Each row of a before or after table is a point. One or more steps were done to the points. Then noise was added and the rows were shuffled. The steps act on how far a point lies along the listed directions, d1 being the first. Name the steps. A step turns or swaps two directions, mirrors them in a line or flattens them onto one, adds a multiple of one to another, or multiplies one. Angles are multiples of 10 degrees, from the lower direction toward the higher: turns from -170 to 170, lines from 10 to 170 but not 90. Use the fewest steps. Two steps may share a direction if one is a turn and the other turns, adds or multiplies; they go together, in the order done. Otherwise the lowest direction goes first.

Directions:
(1): [ 13  -3 -54]
(2): [-51 -20 -12]
(3): [ 18 -52   7]
Before:
[[ 20  24   9]
 [-11  36 -31]
 [ 54   4   1]
 [ 66  15 -45]
 [ 48  23  24]
 [  6  43 -36]
 [-36  12 -32]
 [-30  24  53]
 [  5   6  42]]
After (9 x 3):
[[-26  32 -10]
 [  1 -20  45]
 [-32 -75  -6]
 [-39 -29 -22]
 [-32  -5   7]
 [-19  60  20]
 [-11 -34  43]
 [-57  -9 -10]
 [ 32  -7  36]]
Steps: swap d1 and d3; multiply d2 by -1

Directions:
(1): [ 58 -21 -30  -3 -17 -30  17 -55 -12]
(2): [  8 -37  11 -62 -27   7 -23   6  51]
(3): [ 48  30  14   5  61   0 -10   1  46]
(4): [-31   8  48 -21  12   0  53 -51  12]
(5): [ 11 -56  24  61  -9  13  25  13  28]
(6): [  8  43  21  13 -50 -55  11  23  25]
Before, 11 rows:
[[-13   7  -5 -17  20  24  36 -34 -49]
 [ -5  36  -8   7 -15  -5  -8  14 -37]
 [-14 -30 -22 -23 -25  -4  10 -29 -24]
 [-37  14   2 -20   1 -27  24 -26 -15]
 [ 17 -10 -27   4  32   4  -4 -18 -41]
 [ -4 -30 -10  32  20  33 -15  10 -16]
 [-31 -51   4  29 -29  16  45 -37 -57]
 [ 11  -9 -27  -7 -17 -39 -13  -2 -22]
 [ 13  44  58  17 -75 -85  50 -17  50]
 [ 15  -8 -35  26  -2  -1  -6  -7 -25]
 [ -8   0 -30 -13  26  35 -16   4 -21]]
After, 11 rows:
[[ 20   1 -23 -32 -37 -14 -19  12  16]
 [ 21 -22   1   8   3   6  -9   6  31]
 [ 13 -41  -8  10  17  -7   3 -13  -6]
 [-18 -59  50 -42  17  52   4 -14  46]
 [-27   9  29  74  98  38  63 -58 -38]
 [ 42   7 -13 -14  22  14 -23  -8  -4]
 [ -3 -18   2 -24  30 -10  24 -45   7]
 [-11 -55   3 -16  -8  15  20 -31   8]
 [ 24 -16  27 -55 -11   4  32 -24  34]
 [ 32 -21  19 -16 -12 -22   3  -1  37]
 [ -3  -3   4 -15 -22   6 -42  38  28]]
Steps: add 0.7 times d1 to d4; turn d1 and d5 by 70 degrees; turn d3 and d6 by 120 degrees; turn d2 and d3 by -110 degrees
